Each point is reached from the start by the listed moves, each made once or not at all, plus a little noise. Say if it took an odd or an even number of moves. Then give how often each move was made.
(in the rows, 128 means zero)

Moves:
(1): [162 161]
(2): [ 98 155]
Start: [148 161]
Points:
[147 156] => even (0, 0)
[118 190] => odd (0, 1)

Moves:
(1): [141 127 118  96 133 172 133 164 146]
(2): [120 124 135 120  96 137 109 121 138]
(3): [162 184 125 132 126 132 108 143  98]
(4): [113 145 119 144 120 135 157 150 134]
(5): [164 136 104 138 144 151 134  84 121]
(6): [132 102  93 154 141 135 110 111  97]
(7): [133 125 151 141 115 159 148  96  96]
(8): [ 94 130 145 119 164 126 122 120 146]
(9): [130 149 142 159 132 141 128 138 179]
Start: [120 131 123 100 145 130 108 117  98]
Points:
[ 89 143 146  89 170 211 159 135 108] => even (1, 0, 0, 1, 0, 0, 1, 1, 0)
[143 211 106  78 159 216 109 129 110] => even (1, 1, 1, 1, 1, 0, 0, 1, 0)
[116 125 110 148 127 161  69 104 128] => odd (0, 1, 0, 0, 0, 1, 0, 0, 1)
[144 151  69 186 170 181 122  86 117] => even (0, 0, 0, 1, 1, 1, 0, 0, 1)
[173 210 115 133 104 198 125  69  46] => odd (0, 1, 1, 1, 1, 0, 1, 0, 0)
[ 79 167 167 107 134 229 131 140 165] => even (1, 1, 0, 1, 0, 0, 1, 1, 1)
[167 188  89 123 187 225  57 103 124] => odd (1, 1, 1, 0, 1, 1, 0, 1, 1)

Moves:
(1): [133 135 135 123 140 137 127 118 123 132 136 124 132 136 130 117 138 133
 131 114 131 117 132]
(2): [132 140 117 131 116 124 116 135 126 125 125 122 124 129 137 141 146 133
 121 133 122 129 129]
(3): [131 129 142 133 137 135 123 135 148 117 129 122 122 135 136 149 132 113
 146 126 142 126 133]
(4): [132 136 117 139  96 127 138 117 117 121 149 133 125 134 129 110 153 118
 132 140 140 146 129]
(5): [134 132 141 133 143 127 124 129 129 136 123 122 113 113 120 114 118 127
 130 138 123 135 122]
(6): [130 153 141 115 126 147 119 149 142 124 118 131 125 119 121 104 142 123
 123 134 140 126 112]
(7): [137 138 135 130 139 119 149 131 131 112 119 117 156 117 128 126 137 156
 136 145 142 118 118]
(8): [151 124 109 114 127 149 130 131 139 142 126 134 112 129 152  84 113 148
 129 135 117 151 122]
(9): [139 125 134 125 111 126 148 113 133 149 130 132  99 150 125 123 126 110
 107 128 129 121 111]
(10): [127 121 130 158 154 151 151 133 120 128 111 133 129 151 112 131 109 131
 111 111 121 139 111]
(11): [138 118 112 133 113 131 138 121 133 134 141 138 123 112 119 133 149 123
 148 113 108 137 120]
(12): [141 136 139 129 127 125 122 141 125 123 130 140 134 126 114 129 125 140
 137 122 152 136 138]
(13): [132 120 129 130 137 137 123 111 135 106 126 116 158 134 123 155 133 111
 110 113 113 136 109]
(14): [107 131 115 130 131 119 125 133 132 124 160 158 129 132 129 131 125 126
 127 134 133 136 125]
(15): [139 126 155 144 110 130 144 121 139 137 127 138 123 124 139 137 133 113
 120 140 105 136 139]
(16): [131 113 143 129 149 145 149 138 104 131 117 140 103 113 134 151 143 131
 122 141 132 110 108]
(17): [135 121 122 132 150 101 125 132 114 125 117 134 135 141 127 116 148 112
 131 124 113 127 132]
(18): [140 114 131 136 118 135 118 144 126 146 124 118 136 129 105 128 133 126
 147 149 123 124 116]
(19): [115 129 104 124 144 136 126 109 133 122 102 151 119 149 135 129 113 139
 135 128 119 134 133]
(20): [130 141 134 116 140 129 137 132 120 111 138 112 140 124 124 132 121 114
 140 145 110 126 123]
Start: [140 120 106 136 135 127 128 142 143 128 126 114 128 108  97 117 131 154
 120 137 119 114 127]
Points:
[145 115 135 185 243 140 197 135 118 121  85 179 115 133  97 118 144 169
 111 161  87 113  95] => odd (1, 0, 0, 0, 1, 0, 1, 0, 0, 1, 0, 0, 0, 1, 1, 1, 1, 0, 1, 0)
[183 173 124 154 127 162 152 126 189  65 115 109 150  90  99 140 200 118
 154 183  76 154  86] => odd (0, 1, 1, 1, 1, 1, 1, 0, 0, 0, 1, 0, 1, 0, 1, 0, 0, 0, 1, 1)
[196 139 134 189 149 160 204 158 113 116 106 144 125 106  93 104 249 147
 116 153  94 118  79] => even (1, 1, 0, 1, 0, 1, 1, 0, 0, 1, 1, 0, 0, 0, 1, 1, 1, 0, 0, 0)
[174 107 122 168 187 198 187 105 105 130 102 117 104 161  54 130 140 114
 105 165  82 121  42] => even (1, 0, 0, 1, 1, 0, 0, 0, 1, 1, 0, 0, 1, 0, 0, 1, 0, 1, 1, 1)
[164 149  84 179 136 157 154 150 135 121 140 170 134 154  67  92 207 110
 151 166  50 152  93] => even (1, 1, 0, 1, 0, 1, 0, 0, 0, 1, 1, 0, 0, 1, 1, 0, 1, 1, 1, 1)
[219 142 119 177 122 208 215 152 170 128  85 182  60 133 112 102 188 168
 125 169 126 157  66] => odd (0, 1, 1, 1, 0, 1, 1, 1, 1, 1, 1, 1, 0, 0, 1, 1, 0, 0, 1, 0)

Moves:
(1): [111 155 130 117 104 125 116 123 140 117  98 163 134 125 147 126 140 146
 118 150 116 146 134 117  93]
(2): [113 113 127 132 121 134 111 129 118 138 123 118 130 155 134 114 127 140
 133 136 101 135 121 110 141]
(3): [144 148 127 132 129  96 126 140 144 101 112 119 107 119 125 143 151 127
 154 127 127 116 122 153 138]
(4): [128 120 134 130 136 141 126 122 122 127 127 123 129 122 122 126 131 137
 127 110 116 110 135 139 131]
(5): [114 130 138 117 135 122 119 119 132 134 120 124 135 137 129 123 125 127
 128 120 131 124 141 126 135]
(6): [142 140 131 137 122 112 123 112 130 118 143 125 123 124 145 130 142 142
 114 139 142 133 129 114 149]
(7): [116 117 115 125 130 143 130 149 127 113 124 121 147 159 122 120 144 127
 142 135 106 120 155 152 151]
(8): [117 110 133 130 139 122 125 134 135 137 122 132 138 122 125 121 120 130
 128 131 111 118 124 143 113]
(9): [112 119 150 126 125 125 136 131 138 114 124 123 112 111 116 109 116 136
 150 132 116 132 139 154 129]
(10): [133 147 128 128 124 145 119 124 136 110 109 154 139 154 161 123 118 115
 117 144 125 151 127 110 125]
(11): [141 137 137 134 133 137 142 120 132 139 141 129 103 130 116 136 138 125
 117 138 138 133 131 132 120]
(12): [136 124 133 132 134 118 136 141 113 143 142 124 106 113 111 137 143 113
 128 130 127 103 139 138 154]
(13): [144 134 123 123 128 121 133 135 119 128 140 125 117 148 134 126 129 130
 133 124 137 129 121 132 117]
(14): [ 92 122 137 148 122 124  96 151 118 125 122 104 149 115 120 122 116 163
 108 129 144 155 107 129 121]
(15): [123 140 154 126 120 132 111 129 141 148 108 124 159 100 137 150 136 141
 124 133 124 130 147 156 133]
(16): [101 150 117 136 122 146 123 121 115 130 143 131 133 130 131 150 162 120
  98 127 148 154 137 167 174]
(17): [131 122 124 122 121 122 120 140 142 134 110 123 127 140 126 115 139 123
 139 117 122 120 140 130 146]
(18): [118 144 117 146 114 114 122 129 133 115 104 121 118 140 139 128 123 135
 131 130 133 129 139 135 136]
(19): [120 131 121 128 129 112 115 154 156 111 119 112 109 114 148 130 124 135
 135 126 123 127 142 131 110]
(20): [122 151 128 175 132  98 120 145 128 114 154 113 121 105 103 118 115 128
 139 108 147 148 117 148 102]
(21): [121 147 133 141 114 118 133 137 148 117 127 152 120 143 143 142 124 128
 142 125 140 133 135 128 118]
(22): [138 111 151 132 108  96 150 107 117 123 130 116 104 117 151 122 149 131
 106 109 147 130 120  93 127]
(23): [133 123 136 132 132 126 123 130 121 139 122 109 113 117 140 121 145 137
 131 128 140 125 119 108 147]
(24): [128 140 147 115 119 127 135 131 138 135 121 131 133 110 140 130 131 123
 123 132 128 112 125 131 119]
Start: [107 121 132 141 143 115 152 147 106 133 102 107 152 135 117 128 129 127
 112 127 107 136 115 123 116]
Points:
[ 55 140 163 184 131 127 108 188 109 145  57  49 173 128 120 140 163 187
  98 151 120 156 146 168 159] => even (0, 0, 0, 0, 0, 0, 1, 0, 0, 0, 1, 0, 0, 1, 1, 0, 0, 1, 0, 0, 0, 0, 1, 0)
[ 58 215 225 183  71  13 130 174 166 100  86  99  93  54 184 147 211 166
  95  87 152 143 195 210 129] => odd (1, 0, 0, 1, 1, 1, 0, 0, 1, 0, 0, 1, 1, 0, 1, 1, 1, 0, 1, 1, 1, 1, 0, 1)
[  7 194 166 215 113  23  67 243 174  42  62  59 123 118 142 100 204 212
 150 107 125 176 166 245 145] => even (1, 0, 1, 1, 1, 1, 1, 1, 1, 0, 0, 0, 1, 1, 0, 1, 1, 0, 1, 1, 1, 0, 1, 0)
[ 66 121 183 169  81  65 163 195 168 102  39  53  64 161 186  89 184 160
 151 126  92 123 172 118 156] => odd (0, 1, 0, 0, 0, 0, 1, 0, 1, 0, 1, 0, 0, 0, 0, 0, 1, 1, 1, 0, 1, 1, 1, 1)
[ 58 198 240 204  92  56 106 168 143 109  63 101 167 113 204 115 183 207
  63 134 148 190 135 131  70] => even (1, 0, 0, 1, 1, 1, 1, 1, 0, 1, 1, 0, 1, 1, 1, 0, 0, 0, 0, 1, 1, 1, 1, 1)
[ 37 144 167 168 112  76 107 200 140  95  75  30 117 166 152  86 132 197
 123 159  98 158 156 158 140] => odd (0, 1, 0, 0, 1, 1, 1, 0, 1, 0, 1, 0, 1, 1, 0, 0, 0, 1, 1, 0, 0, 0, 0, 1)
[ 58 234 199 199 105  85 127 133 143 113 119 130 132 105 130 154 181 180
  92 120 152 198 175 230 113] => odd (1, 0, 0, 1, 1, 1, 0, 0, 1, 0, 1, 0, 1, 0, 1, 1, 0, 0, 0, 1, 1, 0, 0, 0)

Moves:
(1): [128 153 136 103 130 144 123 121 127 145 121 122 131 131 129 118 129 118
 128 134 129 122 126 118 120]
(2): [145 140 159 123 123 124 138 126 125 115 118 130 148 122 122 113 111 115
 134 147 132 133 130 139 133]
(3): [123 125 143 124 115 137 145 127 127 118 126 124 146 142 148 141 136 138
 116 124 123 126 118 126 137]
(4): [145 117 136 130 119 128 132 137 129 145 120 135 125 113 118 113 131 123
 138 106 127 135 117 133 126]
(5): [132 131 115 127 124 107 132 156 115 147 130 125 146 144 121 136 139 134
 133  99 114 133 134 121 142]
(6): [113 133 115 127 120 123 120 128 134 119 131 110 133 131 114 112 138 125
 121 131 127 114 133 121 129]
(7): [119 132 138 138 136 128 131 139 111 125 109 134 140 121 125 133 128 113
 150 147 131 131 131 143 149]
(8): [125 122 135 133 120 117 127 153 114 135 133 126 136 153 133 127 134 143
 124 130 120 115 125 137 141]
(9): [127 129 132 115 114 130 133 119 118 147 124 126 143 129 131 126 121 144
 115 110 116 120 126 136 120]
(10): [144 140 125 139 131 132 119 122 124 126 140 132 153 126 139 124 123 141
 121 151 117 127 139 115 128]
(11): [113 139 132 135 131 115 127 104 133 113 128 150 141 132 127 117 133 130
 121 124 120 124 134 134 120]
(12): [123 134 143 121 126 138 128 130 117 123 120 121 123 114 128 114 137 122
 127 130 116 143 128 127 126]
(13): [134 124 126 135 123 113 118 124 131 116 126 120 128 119 122 151 143 128
 118 126 107 134 130 126 122]
(14): [136 126 135 127 142 134 128 142 124 119 114 143 133 136 127 121 131 138
 120 130 117 129 121 141 135]
(15): [116 130 129 118 128 128 116 133 133 129 128 128 130 131 137 126 118 128
 126 128 123 128 131 127 134]
(16): [137 119 123 131 143 134 123 140 130 136 131 126 140 112 120 112 124 108
 122 132 115 113 129 125 116]
(17): [124 122 133 130 132 134 128 126 132 123 130 127 134 125 132 126 126 136
 134 135 123 122 148 132 129]
(18): [128 131 123 128 129 144 131 111 138 130 158 125 139 112 107 154 139 150
 127 119 124 121 117 127 122]
(19): [118 128 146 144 138 125 121 126 121 117 124 137 139 120 124 124 126 131
 138 119 119 130 139 124 134]
(20): [139 123 137 122 121 126 127 127 117 139 121 129 131 130 133 130 112 107
 133 120 103 107 124 131 131]
(21): [146 128 128 114 133 124 112 138 134 121 131 116 118 127 144 121 113 128
 137 114 138 129 113 133 135]
(22): [132 128 147 140 134 123 139 109 126 142 137 136 125 111 142 122 132 139
 117 133 124 126 132 118 133]
(23): [142 125 134 126 128 126 133 128 127 114 122 120 125 121 141 138 130 149
 142 136 134 127 120 104 132]
(24): [131 112 127 132 118 125 128 141 124 114 132 123 137 123 133 143 132 126
 124 124 125 112 133 121 136]
Start: [123 110 131 120 135 150 118 128 125 134 136 128 132 115 139 136 135 135
 136 127 122 147 122 133 130]
Points:
[179 105 155  85 122 123 105 169  84 138  98 103 153 111 161 149 137 161
 139  70  44 144  97 129 148] => even (0, 0, 0, 0, 1, 0, 0, 0, 1, 0, 0, 1, 1, 1, 0, 0, 0, 0, 0, 1, 1, 0, 1, 0)
[161 135 184 119 176 180  78 138 108 163 136 138 203  54 133  82 117 120
 153 127  51  94 110 125 157] => odd (1, 0, 0, 1, 0, 1, 1, 0, 0, 1, 0, 0, 0, 1, 1, 1, 0, 1, 1, 1, 1, 1, 0, 0)
[140  96 207 119 111 151 131 185  80 112 114 101 239  62 116 133 142 113
 176 100  42 110 114 112 186] => even (0, 1, 1, 1, 1, 1, 1, 0, 0, 0, 0, 1, 0, 0, 1, 1, 0, 1, 1, 1, 0, 0, 1, 1)
[200 104 213  98 135 137 104 158  99 140  97 113 171  41 165 119 101  82
 172 140  74 106 105 117 160] => even (1, 1, 0, 1, 0, 0, 1, 0, 0, 0, 0, 0, 1, 0, 1, 1, 0, 0, 0, 1, 1, 1, 1, 1)
[ 97  97 176 168 128 116 137 153  78 133 160 137 248 111 128 152 173 145
 126  91  30  64 135 124 182] => even (0, 0, 1, 0, 1, 1, 1, 1, 0, 0, 1, 0, 0, 0, 0, 1, 0, 1, 1, 1, 0, 1, 0, 1)
[156  87 189 147 125 165 112 152  78 160 156 133 224  62 120  92 151 168
 100  99   7  75 121 124 141] => odd (0, 0, 0, 1, 0, 1, 0, 1, 1, 1, 0, 1, 0, 1, 0, 1, 0, 1, 1, 1, 0, 1, 0, 1)
[191  82 167 143 142 133 110 163  98 156 149 124 206  59 173 113 125 188
 150  79  67 112 145  85 150] => odd (0, 0, 0, 1, 1, 0, 0, 0, 1, 1, 0, 0, 0, 0, 0, 1, 1, 0, 1, 0, 1, 1, 1, 1)
[157 106 214 107 129 169 137 204  55 173 107 129 249 103 191 107 159 188
 126 129  28 107 135 109 185] => even (1, 0, 1, 1, 1, 0, 1, 1, 1, 1, 0, 1, 0, 1, 1, 1, 1, 0, 0, 0, 0, 1, 1, 1)
[125 108 194 136 123 110 132 162  92 103 122 126 242 140 145 104 138 144
 145 116  42  84 148 118 166] => odd (0, 1, 1, 0, 1, 1, 0, 1, 0, 0, 1, 0, 0, 0, 0, 1, 1, 0, 1, 1, 0, 0, 1, 0)
